Rows are points. Each copy is the shape, with its points in the same order, stretched, turned, moved and blurred by noise. Is it also mirrored, or only turned?

Shape (9 x 3):
[[ 44  48 -10]
 [ 64  42  95]
 [ 43  45 -30]
 [ 36  62 -45]
 [  7 -10   3]
 [-18   7  -7]
 [ 46 -20  53]
 [  0   6 -16]
 [ 15  12  12]]
Copy 1 (9 x 3):
[[ 25 -11  80]
 [-38 -80  74]
 [ 46   6  56]
 [ 40  33  76]
 [ -8  -5   2]
 [-25  16  35]
 [-17 -60  21]
 [  3   9  22]
 [-14 -13  34]]
Copy 1 is: only turned
Copy 2 (9 x 3):
[[ 52  46  13]
 [-13  87  78]
 [ 52  34   8]
 [ 69  41 -22]
 [ 13 -17  21]
 [  7 -19 -16]
 [  2  15  82]
 [ 23  -3 -11]
 [ 14   5  19]]
Copy 2 is: only turned

Shape (9 x 4):
[[ -3 -10  14  56]
 [-66  27  17 -30]
 [-23  39 -14 -21]
 [ 48  -9  77 -12]
 [  9 -56   3  62]
 [ -7 -60  50  38]
 [  8 -24   0  32]
 [ 21  24  38 -23]
 [ -2 -14  22 -20]]
Copy 1 (9 x 4):
[[ 25  23 -12   4]
 [-25 -25   2 -72]
 [-49 -34 -15 -27]
 [ 18 -42  53   7]
 [ 68  14 -34  18]
 [ 80   7   1 -20]
 [ 30  -1 -27   9]
 [-22 -44  27  -6]
 [  9 -37   6 -23]]
Copy 1 is: mirrored
Copy 2 (9 x 4):
[[ 32  -8  25  60]
 [-13  63   7 -11]
 [ 19  23 -18 -30]
 [-26 -17  95 -24]
 [  0 -36  12  92]
 [-35  -5  59  81]
 [  6 -21   7  45]
 [  1   4  47 -43]
 [-32   2  24  -3]]
Copy 2 is: only turned
Copy 3 (9 x 4):
[[  9  11 -28  37]
 [  1  42 -29 -42]
 [-32  26  12 -29]
 [ 54  59  55  45]
 [ 24 -24 -34  43]
 [ 62  19 -25  33]
 [  9 -15  -7  23]
 [ 13  45  49  13]
 [ 24  17  15  -4]]
Copy 3 is: mirrored
Copy 4 (9 x 4):
[[ 20  18   1  51]
 [-45  24 -43  17]
 [-14   9 -34 -10]
 [-35  57  69  -4]
 [ 18 -30  24  73]
 [-16  10  38  82]
 [  9 -13  10  37]
 [-27  44  19 -21]
 [-34   9  11  17]]
Copy 4 is: only turned

Shape (11 x 6):
[[-12  49  -3   2  30  29]
 [-16  14  -8  22   2 -37]
 [ 35  28   1 -75 -63 -25]
 [ 53  69 -22   4  57  14]
 [  1 -30 -32  20 -23  -6]
 [-16  64  -6  26  45  21]
 [ 39 -25 -15  -9 -50 -20]
 [ 71  44  28 -55  32 -21]
 [ 35  -3   4  -7 -50 -37]
 [-32   2 -12  11  67  14]
 [-24  27  21  63  29  49]]
Copy 1 (11 x 6):
[[-26  50   0 -50  25 -15]
 [ 11 -29 -22 -40   0  -3]
 [ 79 -33   8  18  17 -69]
 [ 27  73 -42 -80  26  -6]
 [ 17 -27 -59  11  17  -8]
 [-31  63 -14 -74  13  -7]
 [ 62 -39 -43  25   8 -28]
 [ 86  29  12 -57  27   3]
 [ 61 -34 -19   7 -11 -22]
 [-29  28 -19 -61  60  42]
 [-68  62   4 -32  -1  24]]
Copy 1 is: mirrored
Copy 2 (11 x 6):
[[ 26   8  -7 -23  21  25]
 [-35  21 -37  19  10   7]
 [-42  38  19 -33 -95 -64]
 [ 52   8 -47 -31 -43  42]
 [-65 -15   8  33 -10  33]
 [ 47  16 -12 -13  26  36]
 [-61  -3   5  28 -64 -18]
 [ 34 -17 -48 -36 -67 -62]
 [-45  11  -2  27 -52 -36]
 [  1 -29 -34 -18  53  33]
 [ 48 -16   8  23  66  26]]
Copy 2 is: only turned

Shape (14 x 8):
[[-14   5   6 -23  37 -18  26  56]
 [ -4 -42   3 -10  17 -50  54  57]
 [-31 -20  33  -7  17   7   6  15]
 [ -5 -25 -32   6 -53   3   8  76]
 [ 16  20  25 -36  35  -5   2 -40]
 [ 22   0 -19 -38  23  16 -38  18]
 [-23  63  48  13 -30 -34  55   9]
 [ 21  -8  -5  71  37  53  -7 -39]
 [ 17  28 -40   4 -22 -45  39 -25]
 [ 26  12  31 -21  40  -4  44  -1]
 [ -7   9  32  34 -22  -7   4   2]
 [-66  15  20 -17  55 -32  69 -21]
 [ -1  26 -50  31  11 -29  44  11]
 [ 26  47  38  21   9 -30 -13  12]]
Copy 1 (14 x 8):
[[-50  65 -13   3  57 -14  12  42]
 [-52  34   9 -28  52 -11  27  77]
 [-39  35  47  18  39  -6 -11  11]
 [ -6  51  -6 -43 -22 -39 -29  41]
 [ -5  17  -2  34  31  49  14  -4]
 [ -1  17 -47  26   9  18 -48  17]
 [ -1  92  38   0  21 -23  87 -12]
 [-28  27  45  84 -81  44 -16  58]
 [ -6  26 -23 -15 -34  19  63  12]
 [-21  51  11  22  33  51  26  48]
 [  1  39  44  23 -13 -19  21  10]
 [-95  55  47   9  59  14  66  -4]
 [-41  53 -16   1 -37  -1  53  48]
 [ 23  43 -10  56   8 -15  48  21]]
Copy 1 is: only turned
Copy 2 (14 x 8):
[[ 19  10 -16  -4 -20  66  50  34]
 [ 50 -21  -1  19 -21  32  71  42]
 [  1 -13 -17  13   1  24 -13  41]
 [ 11   3 -36  57 -72 -11  28 -11]
 [  6  34  -4 -61  24  27  -2  19]
 [ 41  54 -41 -11 -15  38  -5  -6]
 [-68  -9  30 -41 -43  10  36  28]
 [ -8   9  31  55  38  -8 -48 -56]
 [ 11  -5  14 -40 -31 -13  43 -46]
 [ -4  28  12 -27  27  30  50  33]
 [-21   0  20   8 -35  -9 -24   1]
 [-16 -58  -1 -39  37  56  35  43]
 [  9 -14  11   0 -26  23  50 -51]
 [  1  43  36 -35 -48  36  -9   1]]
Copy 2 is: mirrored
Copy 3 (14 x 8):
[[ 18 -15  65  -3  42  39  14  -3]
 [ 11 -34  50 -31  -7  36  25 -35]
 [-37  -2  19  20  36  25 -22 -16]
 [ 18 -80   4   0 -26  10   3  42]
 [ 20  49  38  -7  41  18 -38 -23]
 [ 47 -10  12   1  56  16 -39  34]
 [-21  15  88  -7 -31 -20   7 -11]
 [ 10  36 -39  89  14 -21 -19 -67]
 [ 42  26  14 -40 -45 -25  18   0]
 [ 28  18  71   7  19  27  -4 -41]
 [-16  -5  11  18 -15 -35 -24 -17]
 [-42  54  55  10  22  51  37 -29]
 [ 42   3  16   9 -20 -13  52  -7]
 [ 31   7  57  -7  17 -50 -14 -23]]
Copy 3 is: only turned

Shape (14 x 9):
[[ -1 -58  11  11 -26 -19  -2   5  17]
 [-14  36  65 -41 -18 -33 -22  -2  -1]
 [ 25  77 -14  12  91  28  17   9  -1]
 [  2  30   0   5  80  61   7  17  52]
 [-28  49  13 -23 -61 -35 -57  13  41]
 [ 25  53  27  57  50  61  33  34   0]
 [ 41   6 -12   7 -39 -81  18  -2  48]
 [-19  54   8  53  69  28  70   1 -14]
 [ -4  58 -17  44  70  52  -5  33   5]
 [ 12  -1  -9 -28 -51  61  40 -13  12]
 [ 50 -24   9  26 -16  47  10 -60 -10]
 [-20 -10 -28 -30 -38 -16 -10 -47  54]
 [ 29 -45  -9 -42 -19  53  17   6 -20]
 [ -7  -5 -21 -19 -63 -43 -22 -17 -17]]
Copy 1 (14 x 9):
[[-16  -8  10  59 -27  -9  -7  41  43]
 [-82   7  -6  -9 -43 -27 -11 -23  23]
 [ -2  55 -50  -8  57  30 -20 -61  -2]
 [  2   1 -66  -3  52  56 -32 -38  41]
 [-81 -39 -52  46 -52 -31  -2 -35   2]
 [  0  44 -36  -2  -1  73 -66 -39  16]
 [-25  30 -52  91 -16 -44  18  21  34]
 [-18  58  14  21  19  65 -22 -72  38]
 [ -1   7 -34  10  45  63 -54 -61 -10]
 [ 35  -2 -59  -6 -44  26  24   5  40]
 [ 70  18  -9  -1 -32 -10 -32  -2  54]
 [  2 -41 -39  37 -20 -25  36 -25  49]
 [ 39   3 -17 -24 -16  15  14  46  20]
 [-25 -10   7  45 -47 -45  23  -1  -6]]
Copy 1 is: only turned
Copy 2 (14 x 9):
[[ 13 -13   5  -9   7   5 -16 -25  47]
 [ 40   1  21 -13   6  -9  47 -29  -2]
 [-15  58  -5  16   3 -13 -17  12 -63]
 [ 19  55  10  22  -1  30 -33  37 -45]
 [ 69  33  15 -56 -19   1  39 -25  36]
 [ -7  29  51  27 -32 -23 -50   4 -66]
 [  4  49  -2  -4  38 -17  -1 -62  84]
 [-30  28   0  60 -29 -57 -31  28 -29]
 [ 19  44   7   7 -20 -19 -59  49 -56]
 [-38  13  18  13 -59  36  19 -64  24]
 [-13 -17 -14  41 -25  31 -35 -95   7]
 [ 20  24 -37  -6 -18  23  25 -35  64]
 [-51 -25  11   5 -16  50   1 -66   5]
 [  1 -11 -26 -46 -24  -9  22 -61  41]]
Copy 2 is: mirrored

Shape (16 x 11):
[[ 20 -12  -4 -21  -4  -4  11 -13 -12  -7  -9]
 [-81  -3  17  13 -12   4  17 -23  13 -17  10]
 [ 16  -6  21 -32  53  -6 -14 -25 -20 -14   4]
 [ -5  23  -2 -16  15  17  23 -23  73   3  19]
 [ 18  15  73 -19   2   4  10 -15  10  18 -17]
 [  2 -17   2 -24 -12  22  17 -13 -23  -7   7]
 [-21 -17   7 -16 -14  10  28 -17  -5 -16   6]
 [ 13 -12  -2  22 -11  24  -5 -11  -8  -8  15]
 [ -6 -12   6 -16  32  -5 -18  14  17 -14  14]
 [  8  -4  -6   1  12 -14  13 -11  -8  10  13]
 [-17   6  35 -31  38 -13  22  -7  -1  12  -4]
 [  9 -16  13 -26  20  53   1  48 -21   3 -82]
 [  3  -5   8   2   7   0 -32 -26 -15 -11 -16]
 [-28  -4   6 -27  -2  14 -12  -8  -3  25   7]
 [  8  13  52  54   2  50  -9 -21 -16  13 -34]
 [ 23  35   6 -24   1   4  -5 -15 -15 -16  18]]
Copy 1 (16 x 11):
[[ 10  18  -7 -16   6  25  10  18 -25  -4  20]
 [ -5 -45 -14 -46 -38 -78  11  -5   6 -29  -1]
 [ 17  41 -27 -24  44  13 -28  -9 -45 -22   4]
 [ 20  56 -12  13  -9 -58  41  -1  -9 -23 -17]
 [  5  45  -6 -47  39   1  19  22 -24  10 -48]
 [ -3  15 -19 -30  -2  18  18  -8 -27  -1  25]
 [  1 -10 -13 -36 -10 -12  29  -4 -16 -16  19]
 [ 15  15   9  -5 -30  12  -5 -15 -25  16   8]
 [ -6  17   2   0  20 -17 -17 -21  -5 -24   0]
 [ 29   6 -13   4   4  -2   1  14 -18  15  19]
 [ 10   7 -42 -27  43 -18   6   7 -12 -14 -13]
 [-36  13 -39 -20  12  95   4  -9   7 -32 -42]
 [  7  24  -1 -30  -8  12 -34  16 -24 -13   0]
 [-22  29 -27 -35   3 -22  -4   3   8  -7  11]
 [ 25  18 -12 -33 -34  33 -19  -3 -29  26 -65]
 [ -8  49 -21   4   8   5 -10  14 -56   6   4]]
Copy 1 is: only turned
Copy 2 (16 x 11):
[[-10 -10  10  -8 -14   7  -9 -13 -16   6  11]
 [ 15 -23  22  42  68   4   8  19   5  30 -21]
 [  5  -4 -22 -26   8   2   5 -11 -26 -34 -10]
 [ -4 -14 -26 -10  42  62 -10  26  28   3  21]
 [-66 -20   3  23  12  22  -3 -30 -20 -24   3]
 [  7 -21  20   8 -14   6 -15  -1 -33   4   9]
 [ 11 -25  24  15  10   8  -8   1 -20  12   9]
 [  3 -16 -25  18 -18  -2 -13  -1 -21  21   7]
 [ 20 -21 -18 -12   7  -5   6  13  14 -19   2]
 [ -6 -23 -13  -5  -4  15  23  -3 -13  13   3]
 [-17 -17  10   2  25  34  33  -1 -16 -26  -5]
 [  2  22  43  41 -58  23 -14  -2  -2 -53  -7]
 [ -8   4 -14 -12   0 -10 -15  -9  -9   4 -28]
 [ -9 -26  10   0   2  12  -6  21  -7   1 -16]
 [-40  10 -25  68  -1  14 -14 -22 -29  -2 -30]
 [-27   6  -5 -16  14   0   1   8 -17  -4  23]]
Copy 2 is: mirrored

Shape (15 x 12):
[[-57  56 -49 -44  23 -46  13 -11 -63  13  37 -31]
 [ -1  37 -38  20  16 -64  12  28 -30  31  45 -30]
 [ 21 -20 -28  20 -53  38  13  26 -21   1 -48  15]
 [-15  37 -77   3  23 -36 -20 -31  -2  22  30   2]
 [-15 -59  25  29  15   8  -8  -6  34  30 -17 -10]
 [-18 -68  27  32  15 -17  -8 -15   3   2 -11  38]
 [ 20   6  -4  32 -37  39  58  -9   7 -29   4   8]
 [ 64 -13 -16 -14 -21  46  18  16   2 -41 -30 -17]
 [  3  46 -11 -14   5 -68  -8 -35 -49  33  21  11]
 [  3  60 -19 -38  -2 -10  -6  -1 -24  42  47  -7]
 [-13   2   9  21  46  -3  19  15  13  25 -33  40]
 [-21 -30  20  48  23  26 -37  11 -10   7  13  35]
 [-24  61 -26  -8  24 -67 -30  13 -13 -17  31 -11]
 [-32  -5  36  56   2   1 -25 -19  13  20 -40  -3]
 [-39  44 -32 -32 -19 -62  -5  16   6  19  39   8]]
Copy 1 (15 x 12):
[[ 16  41 -67  -8   9 -14 -33  16  27 -86   2 -28]
 [ 49  -7 -57   0  24   1   7  40  30 -35 -15 -58]
 [-30  -6  32   8  -6  64  10 -43 -25  64 -15  -2]
 [ 37 -11 -13  17  20 -10 -33  -2  51 -18 -33 -24]
 [ 35 -24  -2 -50 -40 -22  15   5  30  83 -43 -13]
 [ 22  -1  25 -34   1 -31  39 -13   2  55  -2   4]
 [ 40 -31  11  19 -35  18 -32 -51 -59  14   1 -22]
 [-16 -53  34 -27 -39  51 -17 -28 -24  13   2 -10]
 [  0  27 -19 -11  44  -6 -28  44  33 -35  19 -43]
 [ 24  17 -46  -3  -6  17 -62  45  26 -22  16 -18]
 [ 23   8  18  23 -42 -11  41  22  17  45   0   1]
 [ 46   2  18 -31 -16 -13  12  13 -14  42 -24  40]
 [ 13 -22 -41  22  33 -22  -7  45   4 -50   5  -4]
 [  7  11  13 -11 -24 -24   9  10 -17  59 -50 -11]
 [  8   6 -57  35  22 -23 -22  17  27  -9  22  -9]]
Copy 1 is: mirrored
Copy 2 (15 x 12):
[[-48  44  29  -7  30  22   7 -15 -84 -59  32  27]
 [-56  42  15  -1  -3 -48  -8  34 -38 -45  33  14]
 [  6   1   4  42   8 -23   2  -4  23  76   8 -31]
 [-69  34  -9 -19   6 -13 -10 -24 -31   0  46  17]
 [  9 -19 -13 -14   2 -56 -19 -27  26 -10 -20  -9]
 [  2  -3 -12   1   9 -17 -59 -26  29 -14   0 -20]
 [ 21  47 -11  52 -36   1   4 -11  11  15  -9 -32]
 [ 31  24 -39   9 -10 -15  20  13  -2  34  -2 -54]
 [-49  14 -29  16 -10  17 -36  14 -65 -21  29  35]
 [-63  27   9  -2  -6  13  10  22 -49 -14  -5  33]
 [  2   3 -38  26  27   3 -16 -18  34 -33   7  18]
 [  7  23   5  -8  30 -29 -58  -3  49  19 -15  12]
 [-32  39  13 -28  -6  14 -19  19 -37 -49  64  29]
 [ 44 -11 -25   9 -14 -34 -40 -24  26   4   2  32]
 [-84   3  38  -7 -10  31   6 -10 -30 -43  47  23]]
Copy 2 is: mirrored
Copy 3 (15 x 12):
[[ 47  57  43   9 -42 -15   3  56 -95  -1 -12  32]
 [ 19  74  80  15 -20 -16  -4  54 -32 -25  42 -16]
 [-60  -6 -20 -19   2 -21   2 -35 -34  46  53 -27]
 [ 43  59  10  -3   4  24   4  18 -61 -28   9  11]
 [-15  -5  12  47  49 -32  12 -49  31  45  -8  11]
 [  5 -33 -20  56  42 -34  43 -30  26  41  21  -2]
 [-61 -25   8 -64  16 -35  34  24  -7  -2  37 -13]
 [-52   8 -24 -70  14 -29 -23   2 -18  16   4 -63]
 [ 70  47  39 -18 -40 -12  35  20 -30 -16  24 -15]
 [ 22  52  52 -38 -49   7 -20  42 -19  -2   2  15]
 [-41   7 -15  53  -4 -17  52 -17  21  15 -17   5]
 [-28 -33  11  52  23  19  29  -4  34  58  12   1]
 [ 44  27  39  21 -18   6 -16  57 -36 -67   4 -18]
 [-14 -51  28  48  20 -15  46 -57  14  19   1  -3]
 [ 52  37  23  17 -24  -8 -26  53 -32 -55  24  28]]
Copy 3 is: only turned
